Each row is a point. The points of each table are mixes of a few directions, plus a little noise. Count the directions of each table, and those that both share. Where both have some left over, give the other angles between the two spaces (their principal angles), to ten degrees, smallest first.
In the rows, zero is written as 128.

First:
[[150 152 113]
 [105 103 143]
 [178 182  94]
 [ 78  75 161]]
Second:
[[ 95 132  84]
 [159 111 148]
 [218 100 217]
 [ 98 137  96]
 [ 90 159 124]
 [106 138 111]
 [126 121 114]]
Directions: first 1, second 2, shared 0; angles 90

First:
[[130 132 121 128 125 127 125 127]
 [110 101 185 132 151 139 147 133]
 [133 135 113 127 122 126 123 127]
 [165 184   7 119  80 105  86 120]
 [113 104 180 132 149 138 146 132]
 [102  88 216 135 164 145 157 134]
 [146 154  71 123 105 117 109 124]
 [130 131 121 127 125 127 125 128]
 [125 123 138 129 132 130 131 129]]
Second (7 x 8):
[[137 139  77 127 114 103 119 137]
 [147 162  97 121 106 147 103 107]
 [135 138 109 127 121 127 120 125]
 [106  98 222 133 159 163 151 122]
 [136 145 131 125 121 151 116 111]
 [133 127  63 130 116  77 128 153]
 [102  86 197 136 161 128 160 142]]
Directions: first 1, second 2, shared 1

First, 8 rows:
[[129 141 134  60 132 146  65  81  47 106  52]
 [106 141 139 138 112 106 139  76 164 142 152]
 [126 116 154 168 121 145 122 220 116 145 100]
 [158 145 120 151 146  89 168  71 165  87 136]
 [106 153  88  37 105 139  91  71 117 119 170]
 [103  79 106 117 137 156 138 139 139 190 190]
 [167 158 163 208 130  92 161 174 153  77  78]
 [129  91 122 147 141 152 139 192 126 158 146]]
Second (9 x 11):
[[114 123 154 153 185 131 225 145  78 114 114]
 [133 110 172 189 163 158 181 130  64 127 166]
 [123  75 119 145 122 122 201 140 114 161 102]
 [111 120  67 106  74 118  74  99 164 110 120]
 [133 115 143 129 148 117 173 150 120 147 111]
 [130 193  65 118  81 134  64 100 168 148 112]
 [161 150 150 117 130 106  51 142 146 128 167]
 [104 124  49 122 107  87 141 118 138 104 100]
 [143 140 235  73 142 179  42 129 160 113 159]]
Directions: first 5, second 6, shared 0; angles 30, 50, 70, 70, 80

First:
[[194   7 201 132 194 215  84 119  87 168 157 127 148  77 113 158 141 202]
 [140 105 119  42 165 229 122 143 115 105 137 170 130 103 115 173 127 163]
 [138  88 155 183 105 119  91 140 130 132 104  96 131  93 156 119 137 113]
 [ 99 153 121 162 110  99 120 115 143  97  94 128 137 140 171 102 111  91]
 [182 178 122 174 117  97 131  98  87 159  83 113  92 150 141  52 131  74]
 [ 93 165 106 127 127  65 147 125 112 114 163 156 152 169  98 161 112  86]
 [137  84 144  77 172 180 136 129 125 143 175 146 140 120  92 170 133 195]
 [ 95 184  84 122  61  70 153 167 167 121 119 102 100 133 119 124 144  93]
 [ 74 187 101 131 101  76 167 115 188 114 120 115 120 168 148  92 118 134]]
Second (9 x 18):
[[135 143 119 123 122 127 136 129 129 134 121 124 115 131 126 116 132 125]
 [117  64 159 123 164 149 105 130 114 119 170 149 171 113 112 187 119 155]
 [219 120 114  74 123 173 132 175  64 187 146 122  74  92  51 155 174 123]
 [ 35 159 128 134 155 103 160  68 205  79 130 147 170 188 184  96  82 175]
 [195 158 100  75 118 157 154 154  95 176 130 120  69 119  74 120 163 130]
 [117  69 160 160 138 127  87 136 112 112 142 134 168 103 135 171 120 117]
 [172 109 132 155  97 124  95 162  88 144 109 109 110  89 118 137 149  77]
 [137 148 117 121 120 127 138 129 129 135 119 123 111 132 126 112 133 124]
 [ 26 182 123 187 116  65 144  68 216  64  84 124 163 185 226  58  78 125]]
Directions: first 6, second 3, shared 3

First, 9 rows:
[[153 180  78 175  92 141 137  84 152 102 114 160 189 109 157 151 119 129
   83 165 137 133 147 152]
 [124 117 133 121 134 130 116 143 118 138 146 114 115 119 119 132 132 139
  121 108 123 124 125 129]
 [114 104 133 124 146 163 152 158 116 157  76  99 124 123 139 110 144 145
  155  92 116 146 149  59]
 [122 130 148 121 128 112 134 126 138 119 112 141 115 148 126 108 132 116
  153 153 140 121 121 121]
 [137  64  92 110 170 177 119 162  71 180 179  54 132  90 118 178 110 150
  101   7  72 163 133 136]
 [155 147 115 163 128 119 113 126 149 105 125 129 130 136 129 124 133 134
  122 145 153 114 104 160]
 [111 153 141 124 101 112 117 122 137 120 141 154 125 116 125 124 137 135
  106 157 136 110 140 126]
 [108 140 157 118 116 112 127 133 138 124 116 147 110 135 124 105 142 129
  139 156 141 113 133 105]
 [127 116 154  96 137  86 138  98 133 107 144 154 113 176 115 118 103  75
  171 169 133 128 100 165]]
Second (11 x 24):
[[136 162 144 119  83 123 127 144 158 155 181 122 147 105 139 135 130 149
  138 134 112  99 104 118]
 [124 105 120 124 146 124 126 110 113 120 100 129 119 146 113 134 115 107
  132 132 119 156 141 141]
 [140 140 146 154 146 160 160 172 127 131 121 122 130 124 154 101 146 145
  106 113 161 115 137  62]
 [129 126 125 143 149 141 140 142 120 115 111 130 123 128 141 111 144 137
  112 115 156 119 137 109]
 [109 145  93 104  83  84  84  89 150 106 176 145 131  97 119 149 147 152
  142 130 124  83 100 223]
 [140 113 154 124 140 143 145 133 117 157 105 112 130 155 115 136  91  95
  138 143  93 180 141  85]
 [140 145 159 116  98 132 136 141 144 171 158 114 146 127 127 140 105 123
  144 144  90 138 116  95]
 [118 122 100 148 157 132 126 131 117  84 108 142 113 117 144 104 165 147
  104 105 182  98 134 146]
 [147 144 169 124 107 144 149 154 141 176 147 109 145 134 131 135 102 119
  139 142  93 148 123  69]
 [100  75  64 141 193 111 103  77  85  47  54 155  92 146 110 117 151 114
  110 108 177 136 154 212]
 [125 132 130 111 105 111 113 112 136 143 146 127 135 127 115 147 112 120
  147 141  97 135 117 150]]
Directions: first 5, second 3, shared 0; angles 40, 40, 70
